Each row of a before or after table is a point. The points were changed in one or more steps. Then noise was added and the rows were shuffled. The steps act on columns, c1 being the first. Write out the steps. A step turns or swaps two columns, mirrors them in a line or flattens them onto one, adds a multiple of one to another, or multiplies or shifts one. Angles are multiples of 10 degrees, from the lower column toward the higher: turns from -170 to 170, lines from 10 to 170 but not 90. Use the fewest steps. Two steps may share a column if one is a turn and the other turns, adds or multiplies; they go together, in the order done. Otherwise the lowest column goes first.

Before (12 x 2):
[[-0.02  0.28]
 [-0.49  0.15]
 [ 0.13 -0.24]
 [-1.24 -0.10]
 [ 0.28  0.27]
 [ 0.00  0.27]
 [ 0.27 -0.26]
 [-0.28 -0.33]
 [ 0.28 -0.32]
 [-0.03  0.23]
 [-0.06  0.29]
 [-0.03 -0.10]]
After, 12 rows:
[[ 0.17  0.34]
 [ 0.23  0.36]
 [ 0.09  0.01]
 [ 0.05 -0.52]
 [-0.26 -0.07]
 [-0.22 -0.11]
 [-0.22 -0.09]
 [-0.25 -0.14]
 [ 0.17  0.24]
 [ 0.50 -1.13]
 [-0.33  0.17]
 [ 0.43 -0.14]]
Steps: turn c1 and c2 by 110 degrees

Before (14 x 4):
[[ 0.54 -0.10 -0.40  0.20]
 [ 0.09 -0.14  0.32  0.33]
 [-0.22 -0.50  0.53  0.03]
 [ 0.06  0.58 -0.19  0.26]
 [-0.29 -0.37 -0.16  0.12]
 [-0.29  0.51 -0.36 -0.28]
 [ 0.19  0.47  0.35  0.44]
 [ 0.39  0.02 -0.31  0.58]
 [-0.03 -0.39  0.10 -0.09]
 [ 0.05  0.37  0.69  0.13]
 [ 0.04 -0.36 -0.12  0.35]
 [-0.55  0.26  0.03  0.30]
 [ 0.48 -0.43  0.21  0.68]
 [-0.08  0.29  0.58  0.21]]
After, 14 rows:
[[-0.06  0.10 -0.38 -0.03]
 [ 0.72  0.20 -0.39  0.50]
 [ 0.29  0.06  0.23 -0.55]
 [ 0.19 -0.46 -0.12  0.51]
 [ 0.02  0.46 -0.54 -0.24]
 [ 0.32 -0.08 -0.36  0.04]
 [ 0.22  0.52  0.28 -0.09]
 [ 0.13 -0.16 -0.32 -0.34]
 [ 0.38  0.33 -0.09  0.09]
 [-0.31 -0.35  0.50 -0.26]
 [ 0.09  0.67  0.40  0.03]
 [ 0.42  0.36  0.47  0.18]
 [ 0.61 -0.31 -0.02  0.39]
 [ 0.29 -0.19  0.58  0.09]]
Steps: swap c1 and c4; swap c2 and c3

Before (10 x 8):
[[ 0.11  0.33  0.60 -0.06  0.26 -0.02  0.58 -0.02]
 [ 0.05 -0.06  0.98  0.37  0.28  0.06  0.24  0.04]
 [ 0.38  0.83 -0.21  0.06  0.27  0.12  0.26 -0.17]
 [ 0.19  0.35  0.52 -0.07  0.32  0.19  0.29  0.46]
 [ 0.02 -0.45  0.02  0.25 -0.28 -0.29  0.63 -0.25]
 [-0.30  0.61  0.15 -0.16  0.25  0.09 -0.05  0.03]
 [-0.09  0.42  0.03  0.14 -0.42  0.29  0.32 -0.12]
 [-0.11  0.33  0.29  0.04  0.43  0.14  0.69 -0.09]
 [ 0.37  0.16 -0.60  0.28 -0.02  0.50  0.38 -0.12]
 [-0.16 -0.49  0.18 -0.24 -0.47 -0.05  0.45 -0.70]]
After (10 x 8):
[[ 0.03 -0.45  0.29  0.16 -0.04  0.35 -0.27 -0.05]
 [ 0.09 -0.32 -0.98  0.37  0.17  0.25 -0.02  0.29]
 [ 0.05 -0.41 -0.48 -0.06  0.48  0.58  0.14  0.05]
 [-0.31 -0.33  0.01 -0.16  0.59  0.03 -0.09 -0.31]
 [ 0.33  0.16 -0.04  0.25 -0.52  0.56  0.37  0.02]
 [ 0.04 -0.12 -0.18  0.06  0.55  0.74 -0.04 -0.12]
 [ 0.44 -0.31  0.46  0.12  0.73  0.25 -0.10  0.28]
 [ 0.32 -0.05 -0.16 -0.21 -0.66  0.41  0.17 -0.69]
 [-0.22 -0.30 -0.39 -0.03  0.46  0.28 -0.15  0.41]
 [ 0.43  0.20  0.55  0.31  0.07  0.47 -0.47  0.30]]
Steps: add 0.7 times c4 to c1; turn c1 and c8 by 50 degrees; turn c2 and c5 by 40 degrees; turn c2 and c3 by 150 degrees; turn c6 and c7 by -80 degrees
